Each row of a before or after table is a point. One or more steps were done to the points. Then noise was added and the rows were shuffled. The steps act on how far a point lies along the listed directions, d1 being the first. What was done? A step turns or swaps two directions, mirrors them in a line or flattens them onto one, adds a multiple of one to another, or multiplies one. Angles are multiples of 10 degrees, from the lower direction toward the higher: turns from -170 to 170, lines from 10 to 170 but not 90. Use the fewest steps. Two steps may share a direction if one is a turn and the other turns, adds or multiplies; they go together, in the order done. Otherwise the lowest direction goes first.

Directions:
(1): [-68 -29 -12]
(2): [-31  57  38]
Before, 10 rows:
[[ 32  20  -1]
 [-62 -10  -7]
 [-93 -43   5]
 [-95 -40 -26]
 [-29 -27  -4]
 [ 12 -12 -16]
 [  2  19  15]
 [ 14  23  21]
 [-47 -52   5]
 [  3 -47 -44]]
After (10 x 3):
[[-10  42  62]
 [-40  83  52]
 [-39  47  24]
 [-53  61  64]
 [-12 -20 -12]
 [ 43  49  12]
 [ 19   9   0]
 [ -6  30  30]
 [ 11 -21 -28]
 [ -9 -27 -12]]
Steps: swap d1 and d2

Directions:
(1): [-35  -1 -31  63  57  -4]
(2): [-4 17  9  7  2 95]
(3): [-42 -63 -41  -6 -42  15]
(4): [ 58 -56  25  48  -3   7]
(5): [-45  17  56  43 -45 -13]
Before, 9 rows:
[[-17 -81 -79 -74 -30  25]
 [ 51  21  -1   7  34 -67]
 [ 41  50  31 -55  -3 -37]
 [-42  47   3  -4   2 -44]
 [ 21  22  10   0  20 -13]
 [ 17  -5 -49 -86   9  -1]
 [ 52 -14   9  -6  20 -25]
 [ 52  59  -6 -54  27   4]
 [ 64  20   3 -35   6 -11]]
After, 9 rows:
[[  5  26  18   5  10  -2]
 [-18 -92 -60 -48 -47  41]
 [ 44  22  38   4 -18  12]
 [ 18  35  20 -27 -22  -4]
 [-22  76   6  -4  11  12]
 [-20  34   1 -28   1 -18]
 [  8  29  20  27  15  58]
 [ 11 -35  -3 -27 -31  52]
 [ 32  49  55 -28 -21  29]]
Steps: turn d2 and d4 by 130 degrees; flatten d3 and d5 onto the line at 160 degrees

Directions:
(1): [  8  14 -22  13 -79   8  72  -2  25  10 -79]
(2): [ -6  23  39 -16  79  26  44 -42  16 -62 -48]
(3): [  5 -95 -43 -23   0  68  33  19 -14 -37  19]
Before:
[[ 19 -27 -17 -20 -22  26  46  10   2 -34 -22]
 [-26  26 -36  30 -44 -13  18  -6   1  47 -26]
 [ 20  57  17   8  -2 -32 -14  -6  19   5 -31]
 [  0 -25 -15 -18 -25  32  59  -8   1 -32 -23]
 [  9  43 -19  29 -65 -27  -1   3  -9  45 -14]
 [ -9 -50  18 -31  81   9 -69  -6 -25 -25  95]
 [ 12 -41 -47  10 -39  21  -6  27 -10  12  29]
 [ -2 -28 -24   1 -46   6  31  15   7  -1  -1]
 [ -2 -34 -17 -17 -28  27  39   8  14   1 -10]]
After (9 x 11):
[[  7  34  -3  20 -12 -30 -48   4 -23  37  40]
 [  3 -23 -23 -14 -48  35  81  -7   8 -30 -45]
 [ -3 -36 -16 -15 -24  28  33   7  11   1  -6]
 [-31  18 -28  27  -8 -12 -15  -5  -9  43   7]
 [ -5 -34 -17  -2 -22   4   8  11  -1  -3  23]
 [  4 -51 -32   1  17  20 -58  27 -29   6  84]
 [ 21 -25 -23 -19 -38  27  61   9   9 -33 -36]
 [ 22  62  14  10 -13 -29  -4  -6  21   7 -41]
 [ -8 -49  16 -31  77   8 -66  -8 -20 -24  91]]
Steps: add 1.5 times d2 to d1

Directions:
(1): [  8   1   0  28 -51 -15  57  27  48 -42 -44  49 -14 -31]
(2): [-10  41 -23 -20  24 -48  26  58   5 -14 -25 -61  56   4]
(3): [ 29   1  18  13 -41  18  18  15  36   6  95 -10  55  -1]
(4): [ 15 -93 -50  -8  39 -32  20  -8  16  -5  21 -14  -3 -43]
(5): [ 48  41 -14  -8  19 -77 -31   4 -15  -4  35  65  -9  -3]
(6): [-56  10   3   4  21 -21  56  29  15  47  42   7 -63  30]
Before (10 x 14):
[[-27  95 -17 -13  47 -84  20  74  17  15 -12 -61  41  24]
 [ 29 -33 -51 -34  60 -51 -10   0 -12 -23   6 -24   4 -16]
 [ 14 -18  12  25 -11  10   4  -7 -13   3 -14  12 -13 -20]
 [-39  35  21  21   3 -32  28  20  10  36  76  15 -29  10]
 [ 18  34  -9   9 -16 -40 -15  -1  -9  -5 -26  35 -25  -6]
 [ 64 -25  -2  13  -1 -24   5  -6  19  14  72  39   6 -32]
 [ 17 -11  44  33 -63  53  14 -18  10  -8  33 -11  23 -20]
 [-16 -30 -15 -14  21  19   3 -16 -28  18   1  13 -18 -16]
 [ 31  -8 -12   0   9  -7 -44 -16 -24 -12  12  33 -10   0]
 [ -6  16  19   3   7  -8 -41  -7 -33  37  21  34 -37  25]]
After:
[[ 35  17  21  18  -8 -20  19  11  18  35  81  47 -20  -2]
 [-27  49  -8 -25  45 -43  19  30 -14  19  22  -8 -44  42]
 [ 13  -7  45  34 -64  52  15 -17  11  -6  34 -10  18 -18]
 [-25 -17  -7 -12  19  20   7 -11 -28  25   5  15 -27  -7]
 [ 10  22   6   5   3  -5 -34  -4 -24   4  19  39 -28  21]
 [ 29 -34  -8  -2  16 -13 -59 -26 -33  11   9  26  -8 -11]
 [ 16  29 -51 -21  59 -91  -3  50  18 -18 -26 -73  78 -22]
 [ 25 -56 -27  10  18 -40  -5 -15  10 -12  56  -3  26 -56]
 [ 27  21 -17   8 -13 -43 -20  -6  -9 -10 -28  31 -19 -15]
 [  4  -4  19  28 -14  11   9  -4 -12   9 -11  15 -20 -11]]
Steps: swap d4 and d6

Directions:
(1): [-41  28 -88  50   2  17  -9   2  26  20 -40  -8 -44  65 -39   4   7  27
 -30  59  28   8  41  59]
(2): [-27  15  -9  -9 -30  37  74 -12 -24  40 -74  -5  25 -71 -51  11 -21 -55
 -19  34 -25  54   7 -36]
(3): [-50 -24  39 -10 -38 -54  30  -6  28   4   4 -80  12 -36  12 -76  17 -17
  30  31  22 -13   3  84]
(4): [ 11  19   6  17  70  12   2  95  36  22   6 -31  63 -56  -8  -5  -8  54
 -74   2  25  -4 -28   9]
(5): [ 69 -55   3  15 -28 -52  71  12  41  30 -57  11  29  61  21  57 -28  -5
  -3  -1   4 -19 -44  27]
Before (14 x 24):
[[-38  10 -35  14 -27  24   9 -29 -15   4 -45   8 -36   3 -17   9  14 -12
   -2  31  -9  26   9   3]
 [ 16  -2 -14   9   7  23   0  13  -7  -3   3  30   8 -11   4  42   1   1
  -17  -8 -15  11   1 -28]
 [-21  34 -30   2  -1  31  16   4   3  33 -32   1  -4 -22 -32  25  -6  -2
  -14  19 -14  27  26  -6]
 [-23  17 -36   5 -19  16  49   5   1  19 -59 -11  -9   7 -35  -4  -2 -28
   -7  68 -16  14  22  16]
 [-16 -17  -2 -10 -41 -23  26 -40  -7  -6   4 -18 -32  17   8  -7  -3 -21
   33  14  -4 -19  17  29]
 [-20 -27 -17  -2 -59 -15  47 -54   2 -14 -48  -9 -29  14 -11  -8   1 -44
   19  27 -19  19  21   4]
 [ 40  21   0  18  44  20 -38  36   1   1  33  22   7  23   3  12 -10  45
  -12 -19   0  -8  -4 -23]
 [-24  18 -23  -1 -11   8   1 -16  -5   3 -13 -10 -24  12  -3 -18   8  -4
   10  10  10   5  13  25]
 [-28  30 -14   9  -4  42  -9  -8 -13   0 -26  -2   2 -31 -15 -20  -1 -11
   -1  15   0  27  10   2]
 [  2 -13  54 -33   1  18  -8   2 -19   4  21   9  25 -59  22 -12 -15 -15
   21 -28 -37  -2 -21 -44]
 [-71  18 -64  24 -45  31 -20 -65 -29   0 -12  17 -66  40 -29  -9   3 -36
    3  32  -8  23  45 -12]
 [ 16 -23  -6   3  -4 -24 -18   4  15  -8  12  -7 -22  48  31   1  11   3
   21   5  20 -16   7  31]
 [ 70 -38 -34  19 -25 -28  48   5  17  26 -69  36  12  80   7  70 -29  -8
   -8   0  10 -15 -42  31]
 [ 11  -1 -15   9  13  -5  18  27  31  20 -24 -15  21 -11 -16  -7 -16   7
  -42  18   9  -6 -25  26]]
After (14 x 24):
[[ 21   4 -54  -1 -34  31 -28 -64 -52 -17 -23  75 -59  77  -8  49  -9 -30
   32 -15 -21   8  11 -33]
 [-28  33 -42   6  -6  37  26   8 -11  11 -45  -1 -10  -4 -43  -2  -1 -23
  -16  62 -16  19  28  -3]
 [-18  32 -22  -2  31  40 -28   9 -23  -8  35   8 -19 -24 -17   5  -1  22
  -23  -1  -6  -2  20 -27]
 [-23  19 -40  21   8  34   8  15   1  19 -45   9  -9 -15 -22  29   6  14
  -41  29  -1  27  -7  -1]
 [ 12 -28  61 -31  -1   1  10  16  -3  12  10  -3  40 -56  29 -10 -16 -15
   12 -24 -31  -8 -36 -26]
 [ 21 -25  -2  12 -18 -10  28   2   7   4 -11  14  14   9  13  39  -3 -13
   -4   4  -9   1  -8   2]
 [-22  29 -66  52  41  45   1  60  22  33 -27   5  17   4 -35  25 -18  37
  -96  25  18  16  -4 -13]
 [  7   3 -17  -1  17   6 -48   8  -3 -18  35   8 -27  31  20   4  14  11
    9  -7  19  -5  21  -4]
 [-17  -8 -16  -8 -34 -10   0 -46   0   0 -18  -8 -32   8 -17 -27  -2 -31
   15  22 -10  -2   4  26]
 [-20  30 -40   6  29  56 -10   4 -18 -18 -18  17 -11 -30 -38   9   4   0
  -46   7 -21  41  26 -59]
 [-16  18 -20   2 -14   3  45   2  19  38 -48 -10   5 -10 -25  27  -7  -6
   -5  27  -6  21  14  14]
 [ 45 -28  20  16 -15 -38  11   4  24  11   3  -3   5  54  22   3 -14  12
   27  -5   5 -25 -18  29]
 [-15  35 -26   4  17  23  -7  14   2   9 -10  -5  -6  -2  -9 -11   3  15
  -15   5  18   8   5  17]
 [-11  14  -8  19   0  20  14  18  13  14 -45 -16  26 -30 -11 -14 -14  -1
  -13  21   6  21  -9  21]]
Steps: turn d4 and d5 by 120 degrees; turn d3 and d5 by -70 degrees
